Each row of a before or after table is a point. One or more steps were done to the points. Then noise was added and the rows were shuffled. The steps act on how far a point lies along the listed directions, d1 being the first. Write out the steps. A step turns or swaps two directions, mirrors them in a line or flattens them onto one, adds a multiple of one to another, or multiplies one. Angles are multiples of 10 degrees, from the lower direction toward the higher: turns from -170 to 170, lines from 10 to 170 but not 90. Use the fewest steps. Two steps may share a direction if one is a turn and the other turns, adds or multiplies; they go together, in the order done. Otherwise the lowest direction goes first.

Directions:
(1): [ 4 46]
(2): [46 -4]
Before:
[[ 32  19]
 [ 17 -28]
 [ 30  13]
 [-14 -15]
 [-10  -4]
 [ 15 -11]
 [ -7  -1]
 [ -5 -11]
 [-18  -1]
 [ 60   9]
 [ 32   3]
 [ -1 -24]
 [-26  -3]
 [  9  -9]]
After (14 x 2):
[[ -9 -19]
 [  3 -20]
 [ -3  38]
 [ 14  27]
 [ 18  59]
 [ 32   2]
 [ 20   6]
 [ 12   3]
 [ 22 -13]
 [  5  33]
 [ -9 -22]
 [  9  -8]
 [ -2  -7]
 [  2 -11]]
Steps: turn d1 and d2 by -60 degrees

Directions:
(1): [45  9 32]
(2): [-33  10  44]
(3): [  2 -54  13]
Before:
[[ 25  -2  -1]
 [ -5  19 -13]
 [-24  10  13]
 [  2  13  17]
 [ -4   7  -5]
 [  0  17 -13]
 [  0  18   1]
 [  9 -28  30]
 [ 12  17  10]
 [ 18   9  -6]
 [ 21 -55   4]
 [  6 -17   9]
 [ 10  14  -5]
 [-23   6 -41]]
After, 14 rows:
[[  9  16  33]
 [-10  14 -19]
 [  6  -7 -14]
 [ -2 -58 -11]
 [-42   1 -56]
 [ 19  16  27]
 [ -3   6  -6]
 [ -9  19 -15]
 [  6  19   5]
 [  7 -19   8]
 [  1   6 -18]
 [ 17  18  12]
 [ 24 -25  42]
 [  3  11 -11]]
Steps: add 1.5 times d2 to d1

Directions:
(1): [ -3  31  55 -37   3  -7]
(2): [ 13  19 -17 -24 -22  60]
(3): [ 32  54 -19  18 -10 -26]
Before, 10 rows:
[[ 26  60  26 -46 -21  17]
 [ 22  53   2   0   4 -37]
 [ -2  34  12  24  17 -46]
 [  3   5   1 -41 -10  57]
 [  0  36  47 -24  -4 -16]
 [-11 -11  20  26  17 -54]
 [ 15  22   3   2 -13  -3]
 [-16  17  20  -1  13   1]
 [-13  -2  18 -30   5  12]
 [ -1  -2   1 -20   2  54]]
After, 10 rows:
[[  7   7  -7  -5   1  -2]
 [  0   4   0   5  13   5]
 [ -8  18  -3   9   3   9]
 [-14 -22  12   2   7  -2]
 [ 29  39 -20  -3 -16  -1]
 [  3   8  -2   3  -8   0]
 [ 16  18  -4   5 -13   3]
 [ -9 -11  -2  -9   7  -4]
 [-15   6   1  10  11   7]
 [ 21  36 -22  -3  -7   1]]
Steps: multiply d1 by 0; flatten d2 and d3 onto the line at 60 degrees
